Every row gives one point. Any point is a mix of the corners, with weights that add up to 1. It lies inside the corners' shape when no weight is negative. Say inside or outside, and name the corners with a negative weight.

Corners:
(1): [-24  24 -38]
(2): [19 48 60]
(3): [51 -4 19]
(4): [-13 -26 -22]
Points:
[18 40 50] => inside
[ 22 -10   2] => inside
[45 -2 17] => inside
[-12   4 -18] => inside
[-27  36 -17] => outside (3)

Corners:
(1): [-49   1   3  16 -21   0]
(2): [ 15  17  -7  -6 -60  13]
(3): [  5  14   5 -14  11   1]
(4): [  7 -33 -16   3   2 -13]
(5): [  6   5  20  -1  11 -20]
(6): [19  7 10  1  2 19]
(7): [  3   4  16 -11  -8  13]
Points:
[-11   4   8  -1 -12   6] => inside
[-3  1 12 -1  4 -4] => outside (2)
[-11   6   3   2 -26   7] => inside
[  1   9  -2  -3 -16   7] => outside (5, 7)
[-28  -8   1   9  -3   1] => outside (2, 5)
[-24   3   3   7 -21   4] => inside
[-18  -1  10   4   3  -1] => outside (2)
[  8 -11  -5   1  -8   0] => inside
[  1  -8  -2   5 -20  -1] => outside (3)

Corners:
(1): [-12  -2 -14  -2   3 -16   1  11]
(2): [ -4 -10   4   8   5  12  12 -17]
(3): [-14   7  -4  13   9  17 -10  -8]
(4): [ 23 -14  13  -3 -13  -5   0  10]
(5): [  1  60  20 -17  16  -4  12  15]
(6): [-17  -7   7  -4 -14   3  10   9]
(7): [ 17 -16 -33 -13 -17  10  -3   0]
(8): [-13  10  15 -14  10  -4  -8 -10]
(9): [ -8 -11   5 -10   6   3  -1  20]
Points:
[ 2 12 -3 -9  1  2  4  4] => inside
[ 0  4  3 -9 -2 -2  2 19] => outside (2, 8)
[  1   6   8 -11   1  -3   2   5] => outside (3)
[-3 -2  1  1  3  2  6 -3] => inside
[ 5  4  5 -9 -3 -2  5  8] => outside (3)
[ 2 -2  6 -5 -1  5  2  1] => outside (1)
[-11  25   3  -6   7   0   6  -1] => outside (4, 9)
[ 2  8 10 -8  0  4  2  3] => outside (1)

Corners:
(1): [ 28   5  17 -28  21  19  14 -26  29   3   0]
(2): [-56  10  39  -8   2  17  -5   3  -9  -9   6]
(3): [ 14  22 -17  20 -15 -19  35 -38  -7  12  -1]
(4): [  0 -10 -26 -25  12  41 -40 -16   9   4  15]
(5): [  8  51 -29   9   1 -22 -20  -1 -20   1 -10]
(6): [ 13   0 -38  -5   3 -23  -8 -15 -11 -18  -7]
(7): [ 16  -1 -22  35   2 -22  23 -12 -11   9 -11]
(8): [ -4  29  -9  22   1   5 -20 -12   7 -26   0]
(9): [-31  15  10 -20 -17  26   2  18  37  -2 -16]
(10): [-60  17  10 -30  21  29  22  16  35 -10  13]
(11): [ 18  -9  11 -29  23  51  35   0   4   2  -7]
(12): [-58  28   8  -8   8  13  -4 -10  17   5 -29]
Points:
[ -7   1   0 -17   1  21  -3 -10  15 -10  -8] => outside (5, 7, 10)
[  8  17  -1   5  -1   3   6 -16  -4   2   0] => outside (6, 10, 12)
[-19   7   3 -12   8  21   6  -7  16  -6   2] => outside (5)
[  1  10 -23   9  -7 -14  26 -11 -13   7   1] => outside (1, 8, 12)
[-31  12  13  -7   4  12   2  -3   1  -5   2] => inside
[ -4   8  -4  -6  12  14   2 -13   2   0  -1] => outside (9)
[  1   8  -8   8  -4  -5  -6 -29   7   2  -7] => outside (5, 10, 11)
[ -7   6   0  -4   4   8  10 -14   7  -5  -2] => outside (5)
[ -5  11  -9   2   5  -1   5 -10   3  -1  -8] => inside

Corners:
(1): [ -6  -7  23  -8 -60   2  22  16   2 -26 -17   3]
(2): [-34  -1  -8  17  11  18   6   3  -4   7   5  12]
(3): [ 17  25 -26   0   9 -12   1 -12  14   0 -16  -3]
(4): [ -2 -10   9  17  35  -3   0  -7  11  25  -1  22]
(5): [ 26   0 -21   8  -8 -26  10   3  -5   3  19  32]
(6): [-14  -1   6   9  -7 -39 -13  27  18  11 -11  18]
(7): [  7 -17 -31  42  43 -11  10 -13  15   3 -22  15]
(8): [-22  -3  28  21   7 -11 -16  -5  18 -20   5  34]
(9): [  5  -8 -10  -8  16  -1 -26  -3  -1  12   3   2]
(10): [ -2  -3 -16 -22  33 -32  -2  10  23  -6   6 -12]
(11): [-16   1  21  24 -27  -5  31   5 -24  11 -13 -21]
(12): [ 12  24  -2   1 -22  27   4  29  -3  -5 -10 -39]
(13): [ 21  -1   1 -25  30 -13   3  14 -17  -3 -16  12]
Points:
[ 35   6 -30   2  27 -26   3   2  -2  20  -2  -2] => outside (1, 2, 8)
[  4   3 -16   3  19 -16 -10   5   9  -1   6  17] => outside (1, 4, 11)
[  3  16   3  -4 -20  14   9  17  -8   7 -17 -23] => outside (5, 7, 8, 10)
[ 6  5 -9  2 12 -8 -3 -1  7  5 -7  3] => inside
[  3  -6  19  16   0  -8  10   5   3 -12  -5   7] => outside (2, 3, 6, 9)
[ -1   1   0  -3   6 -15   0   2   3  -1  -3  14] => outside (7, 12)

Corners:
(1): [-11  18   8 -17   9 -17  29 -42 -29  -6  -8  -4  -6  -1  12 -14 -47 -38]
(2): [ 12 -25  -7  -2   1 -18 -60   4  -3 -34  18  17 -23  -5 -26   5 -29  10]
(3): [-19   4  -7 -21   5 -10  22 -27  -1   6 -18  15 -37 -16  19   9 -35  31]
(4): [ -2  17  -6  -6  10 -20   3 -15  -3 -18 -18   8  21   0 -24   9  17   0]
(5): [-20 -24  45 -18   1  10  46  -7  -3  -1 -31  -3 -19  43  26  15   9  12]
(6): [ 12  21 -24   3 -13  -9  -6  -2  -4  -7   9  17  37   7 -19   6 -45  16]
(7): [-12   2   0 -10   2  -6  18 -24   8 -12 -16 -32   3  12  -7 -15 -41  -4]
(8): [ 12 -29  -4  12  14 -24  13  20   2   3 -20  -4  27  10  -1 -49   6  -4]
(9): [ 23 -16 -22 -29  10  25   6 -33 -13 -15  27  12   2   9  14 -32 -12  12]
(10): [-12  -1  23 -22  16 -22  -6 -14   2  11 -11 -27  -3   3 -11 -18 -20  27]
(11): [-18 -13  20  35 -39  27  -8  -6  -1  -9  23   8  -2   2  21  11  11   8]
(12): [ -8   2  25 -10 -14 -14  10  23  -1 -14   0   5 -26   4 -19  24  -5   3]
(13): [-12 -10   1  13 -39  -5  38  10 -28   0 -10  12   1  26 -24  21   8   4]
(14): [ -4 -36 -13  -4  -2 -18 -13  32   2  17   2  22  20  -1 -23  32   8   9]
(15): [ -2   8 -19  14 -45  -2   3  14   7  -4 -34  26  -5  26  -7  -1 -12  -6]
(16): [ 14 -12  -8   4  35 -21 -15  10  -1  19   6 -10  17  10 -39  -3  19 -17]
(17): [ 14 -13   6  26  -6 -18 -31  15 -21   0 -17   8 -21   3  34  48  26 -15]
(18): [ 15 -30 -19 -11   8 -48  -5 -18  34  13  -9   3  -6  36  15  -7 -13   3]
(19): [  1 -21  36  24  20 -28   0  -9  -2   2 -26 -22   7 -45 -30  16  21  -7]
Points:
[ 12 -15 -17   1  -9  -2  -7  11  -3  -4   7  22   3  19  -7   7   5   9] => outside (1, 7, 10, 19)
[  2  -6   1   2 -10 -11   6 -12  -1 -11 -11   7  -6  10   7   5  -8   0] => outside (10, 14, 16)
[ -2  -4  -8   3 -22   1  -3  -2 -14 -19   4  21  -5  -5  -8  19 -10   3] => outside (5, 8, 10, 16, 18)
[ -4  -3  12   9  -1  -4  17   1 -11   1 -13   0   5  -2  -5  13   9  -5] => outside (2, 10, 18)

Corners:
(1): [ -2  -4  -6 -36  26 -28   5  -5  11  21  28  -6 -27 -12 -20  11  11   8
  -3  16]
(2): [  3   7   8 -52  24  16 -23  22  13   8  43  -2 -21 -27   7  22 -36  24
 -35  31]
(3): [  9  43  49 -22 -20 -26  19  -1  50  21 -23 -11 -19  12  12  20 -26 -32
  -2 -14]
(4): [ 11  12  34  28 -14 -16  12 -20 -47  10 -35   4  31  -1  10 -19  -5   0
   2 -31]
(5): [-31   9  22 -10  30  26 -49 -30  -4 -18  -5   4  -2 -21 -22  60   3   1
   0   0]
(6): [ 17  39 -21  -1   1 -29  26  -1  20  11 -29 -40   8   1  17  -7 -11   1
  -6 -14]
(7): [ 17  46  14   9   1 -20   8  10  12  -3   0   1 -52 -15 -10 -16 -21  16
 -34 -33]
(8): [  1  11  40 -31  11  26 -14 -28  -1 -21 -39  21  34 -14  -5  -3 -13   8
  29 -28]
(9): [ 36  20  22  13  -5  16  18 -11 -29   2 -57 -30  14  -1 -10  19 -20 -12
  15 -27]
(10): [ 17  -8  29  20   6   6  15  -4 -24  -9 -21  -6  35 -21   7  16 -21   4
  36 -60]
(11): [-13  31  25  25  -5   1  29 -26 -22 -14 -20 -27  -4  50  12  -4  -1 -40
  21 -42]
(12): [-22 -17   8 -39  19  -1 -50 -21  18 -36   8   4  -1  -3 -35  55  -7  23
 -53   6]
(13): [ 20  20 -20 -15   5 -24   3  30  18  15 -56 -12 -12  15  21 -25 -17 -13
 -10 -12]
(14): [ -3 -15 -25 -14   8   0   7  -3  15  35  44   1 -15 -13 -14 -16 -27   1
 -38  14]
(15): [-21  -7  37   6   6  22  39 -19 -38  -5 -43  19  19  -2 -12  13 -30  -5
   0  -5]
(16): [ 45  24  22  25  -8  -7  32  14  16 -11 -34 -18   9   5  15  18  20 -43
  -5 -23]
(17): [ 20  -3 -18 -16 -20  10  44   2   5  37 -28 -19 -32  -3  26 -24  -6  33
 -11  -9]
(18): [  5   7   2  -9  34  22 -33 -13   9  -6   9   9 -14   6 -14  59 -12  23
  -1  21]
(19): [ -9 -16  14  -3  20   8 -28   7  21  -1  19 -12 -15  -5 -22   3 -19  27
 -31  30]
(20): [ -7  -7   4 -10 -14   8 -21 -20   2 -16  19   3  -1 -26 -25  40 -17   4
   4  24]
(21): [ 15  35  10   2 -29 -14  23  30  22  13 -36 -11   7  21 -22  20   5  -4
 -14 -25]
Points:
[  5   7  13  -4   4   9   4 -10  -6  -2 -11  -6   0  -6  -8  13 -11   8
  -6 -12] => outside (3, 13)
[  9  11  16  -7   3   0   7  -1   4   1 -24  -4   1  -7  -3  16 -14   3
  -6  -6] => outside (11, 14)
[-10   6  24 -10  -9 -12  12 -15  -5  -6  -1  -2   0  -2  -8  -1 -14  20
  -9 -18] => outside (5, 9, 13, 14, 16, 18)
[  5   8  13  -9   2  -2   7  -4   3   4 -11  -7  -2  -5  -4   7 -13  -1
  -6  -9] => outside (18)
[ -9  -3  11  -5  18  18 -12 -24 -20 -13   1  -1   4 -14 -14  25 -19  24
   3   2] => outside (3, 13, 14, 16, 21)
[ -4  16  28   4  -2   9  -3 -23 -19 -16 -37   7  19   5 -13  20 -21 -14
  11 -36] => outside (1, 2, 6, 16, 17, 19)
